Rows are points. Examples show where two turns around zero, p and q, send a point. Where does a point land after both, in the order given? Backwards means that the second turn is done in reverse. Each puzzle has new turns, and all numbers are rounded.

Turn p:
-12  2 => 10  6
-8  18 => 18  -9
10  22 => 7  -23
-13  -48 => -21  45
23  6 => -14  -19
Turn q:
-22  37 => -15  40
-4  -16 => -7  -15
4  6 => 5  5
22  -27 => 17  -31
Where do these land?
p, then q: 3  -39 => -22  32
p, then q: -32  -1 => 27  17
q, then p backwards: 21  19 => -28  4
q, then p: -11  19 => 19  -11
p, then q: 19  2 => -15  -11

Turn p:
-11  -4  -8  -4 => 6  -11  4  -6
29  20  22  -9 => -21  24  7  28
6  -26  -7  -2 => 2  8  8  -25
-27  -5  7  15 => 28  -7  -15  -1
27  22  0  5 => -29  9  -8  15
-24  -7  -14  -5 => 15  -22  4  -11
Turn q:
-1  8  -11  22 => 1  -21  15  5
-5  -16  2  -5 => -7  0  -16  -3
-11  34  -18  16 => 3  -15  39  -10
-15  12  20  1 => 21  0  -1  -19
8  -16  -8  -15 => -17  12  -11  8
23  -23  14  -19 => -1  23  -27  19
Where do these land?
p, then q backwards: 4  3  -48  11 => -38  -24  -18  10
p, then q: -13  -9  -18  -6 => -7  13  -20  3
p, then q: -2  2  12  -7 => 12  -5  3  6
q, then p: -14  8  -8  10 => 11  9  14  -3
q, then p backwards: 10  12  27  -17 => -3  -19  28  10
q, then p: 19  1  0  11 => 0  11  -18  -5
p, then q: -4  -17  34  -3 => 23  10  21  19

Turn p:
11  12  20  23  -28  0  -46  -14 => 34  -3  10  2  24  -20  6  -45
2  -22  5  -11  37  1  9  5 => -10  -4  -17  -19  3  30  -12  17
15  -18  -13  -15  15  24  36  8 => -22  2  -4  10  -7  38  16  27
11  6  -16  2  32  -1  27  30 => -48  -6  4  -5  8  13  -6  21
-20  -16  25  20  -32  0  -31  9 => 46  13  24  0  20  -13  -15  -6
-15  22  -48  2  -15  -8  -10  -37 => -11  18  -9  22  -43  -22  -5  -37
12  -3  -8  -4  3  -22  26  -5 => -18  1  -25  12  1  -8  3  16
-20  17  36  15  -20  7  -17  -13 => 40  -25  18  2  1  -19  -4  -13
4  2  -2  -32  7  0  7  17 => -12  6  -1  -22  -7  2  18  19
Turn q:
26  30  23  -17  18  -30  -5  -19 => -8  16  34  32  -12  28  -20  -14
-14  4  32  12  -20  5  -17  -10 => -9  6  -36  17  -7  9  2  -20
-29  -9  -27  -3  -1  -7  14  -18 => 4  -23  -7  -16  -22  -13  -18  20
-34  23  5  35  -5  19  -7  39 => 16  -21  -34  -29  22  28  18  -24
25  1  2  13  19  31  31  -18 => 3  19  18  -18  12  -32  -21  -28
6  -4  13  -9  -35  -24  -12  11 => -28  -9  -6  26  -4  10  25  7
9  -25  13  -23  -15  17  19  36 => -24  2  -5  1  47  -14  13  20
-4  -25  -29  -17  22  -31  -16  -4 => 11  7  18  -4  -26  6  3  47
22  -2  -11  -24  -1  10  -18  -10 => 17  7  14  28  2  -17  5  9
-8  6  -21  33  18  11  11  -7 => 19  -3  3  -37  -12  -7  -5  -17
Where do these land?
p, then q: -8  15  -18  -11  15  2  28  -12 => -9  -25  -28  -7  -2  -8  15  8
q, then p: 15  -18  31  -7  -34  25  -14  -26 => -23  -2  -7  27  -8  -33  -37  -19
q, then p: 18  -15  27  14  -17  -12  -8  -32 => 8  -5  12  26  -21  -37  -12  -11
p, then q: -26  -11  -10  -16  -13  -18  -19  -8 => -1  -19  21  30  -8  9  12  -9
p, then q: 33  -3  16  -20  -7  4  -16  -1 => -3  -2  28  -11  11  -16  -28  4
q, then p: -19  -22  -33  -14  20  2  25  19 => -7  18  1  -45  17  5  11  26
q, then p: 7  24  -35  17  23  -15  18  7 => 36  -7  -15  -16  9  14  31  16
q, then p backwards: -7  22  -10  -2  12  19  20  27 => 9  -1  34  16  13  3  -21  14
p, then q backwards: -6  8  35  22  29  -14  -32  12 => -19  23  -12  3  15  28  43  12
q, then p: -18  -26  22  -13  -30  -24  16  7 => -3  22  30  -3  -22  -2  -35  16
p, then q: 9  25  -24  30  1  30  -18  6 => -8  20  -34  5  -20  -3  -31  -20

Turn p:
-6  17  -4  -3  16  -6  4  -9  -3  11  -3 => 19  -12  -9  0  7  -4  7  3  10  -4  4
25  -9  -4  12  5  3  -1  14  -3  -14  19 => -21  7  14  -1  7  -3  18  3  -7  24  1
-11  9  3  15  -4  11  -5  -7  -6  12  -16 => 22  -7  6  -3  -4  1  -12  -6  4  1  -17
-5  -4  -18  -1  -3  -2  -1  -9  6  11  -21 => 8  -4  12  -8  9  4  -12  3  9  -21  0
6  -16  31  -17  13  -4  -13  17  27  -15  13 => -22  1  -9  18  -13  13  23  -7  -36  -10  8
20  -6  0  4  -6  -2  -11  24  -8  2  23 => -20  18  9  11  3  1  19  -11  5  17  -5
-4  14  -5  -3  -13  -10  4  -1  -4  0  -11 => -3  -8  -7  1  -1  -2  -10  5  18  -6  -7
-14  4  -10  11  -4  4  12  2  6  7  -2 => 13  8  -1  -8  1  8  -5  15  6  -1  -9
21  -13  11  -2  5  -3  0  4  -10  1  10 => -10  5  8  17  5  -9  6  -7  -8  13  10
-11  6  2  4  -6  -1  20  -11  -1  6  -17 => 15  -7  -4  2  -1  -1  -22  16  5  -4  -2
-6  13  -6  -7  -11  11  2  -23  11  1  -6 => 11  -8  2  -15  -21  -3  -9  5  10  -11  7
-1  -17  -2  -3  -4  1  -3  3  -9  1  21 => -7  24  -1  -1  3  -6  3  -9  -4  6  7
-13  7  -10  13  -3  -10  -2  -18  -8  -4  -10 => 8  -8  -4  -15  6  -17  -11  4  6  -7  -13
-2  -5  12  -23  14  9  -6  15  2  -19  -1 => -14  -9  -15  1  -1  19  4  -14  -17  3  15
Turn q:
-12  6  -16  -4  2  -6  -4  1  -13  8  15 => -5  -7  -8  -11  -9  10  4  9  -8  -5  19
10  -2  14  -2  2  -9  -5  12  -4  -18  13 => 3  -3  13  11  -8  7  -14  4  -16  -7  -12
2  -2  -1  -8  9  -12  -3  -12  6  -9  -1 => 10  13  2  7  -3  13  7  -1  0  -4  -1
13  21  7  14  2  -2  -8  10  6  14  -8 => -3  5  14  -20  16  -7  -3  -9  -14  11  -3
-22  -11  5  10  8  -6  -3  0  3  -14  -4 => 4  11  -13  8  -17  4  -11  3  2  16  -3
0  -8  7  -11  4  -8  -18  18  5  4  -10 => -7  13  -10  4  2  -6  4  3  -22  -2  -14
-2  6  -12  -9  16  0  33  13  3  -8  -2 => -9  2  6  2  14  14  -2  32  18  3  -3
0  8  1  -7  5  4  -17  6  4  27  12 => -8  -2  -10  -7  17  0  2  -9  -23  -5  15
-12  -11  -12  3  -25  -4  8  -17  -8  5  13 => -6  -20  -4  6  -21  1  15  -8  13  1  16
0  0  1  9  -6  -14  8  -12  9  -4  -1 => 2  2  11  6  -7  8  8  -8  7  13  0
-13  -13  4  1  -5  15  10  -21  -16  6  -19 => 18  -5  -15  4  -5  -24  9  3  21  6  8
13  -1  0  2  -21  28  -5  5  -7  -12  -12 => 0  -13  0  -10  -2  -22  -8  -9  14  -16  -21
0  15  10  -17  16  19  2  6  5  4  -2 => 9  -2  -11  -4  30  3  -9  8  -3  -5  -5
22  -9  -7  20  -8  -5  2  -11  5  -2  7 => -7  5  25  4  -9  -4  -1  -18  10  -4  7
Where do these land?
q, then p: -4  -6  9  3  -26  1  -13  -1  -2  -6  10 => -4  7  11  -7  0  -17  -23  -2  -2  -8  -2
p, then q: 9  4  -7  8  -12  7  -7  8  6  10  5 => 4  -8  0  2  14  -3  1  -7  4  14  -12
p, then q: -8  -3  3  -3  0  6  16  0  10  7  9 => -9  -12  9  -13  4  1  -7  1  -3  -7  -3
p, then q: 2  -9  -3  5  0  6  -7  -9  -17  9  -21 => 19  16  2  9  0  -5  -1  -14  -13  -6  2
q, then p: -5  -7  -22  -11  10  3  -4  6  -24  5  11 => -26  15  -16  -12  1  10  6  0  5  11  -1
q, then p: 34  -4  -5  -7  11  6  1  -5  9  9  8 => 2  -18  -18  -5  -4  -10  12  5  -23  12  -1
q, then p: -2  -7  -4  10  -2  -15  3  8  7  -48  9 => -1  -8  17  -3  -31  17  -20  -14  1  -2  -26
q, then p: 3  1  5  -20  -17  -6  2  1  6  10  -14 => 7  -5  -1  4  18  2  -15  20  -4  3  6
p, then q backwards: 2  -7  9  4  9  6  -10  4  6  -4  -3 => 4  6  7  -4  -7  -12  -9  3  3  3  7
p, then q: -11  -6  7  7  9  -19  11  3  -5  5  8 => -5  14  13  -18  -2  3  -3  14  -1  2  5
q, then p backwards: -10  40  4  -4  9  7  17  0  -6  5  -10 => -8  12  -26  17  23  12  17  1  -8  -9  -8
p, then q backwards: -10  4  4  9  9  -3  -9  -15  9  -1  -11 => 7  9  8  -11  -9  6  -11  1  -16  -4  0
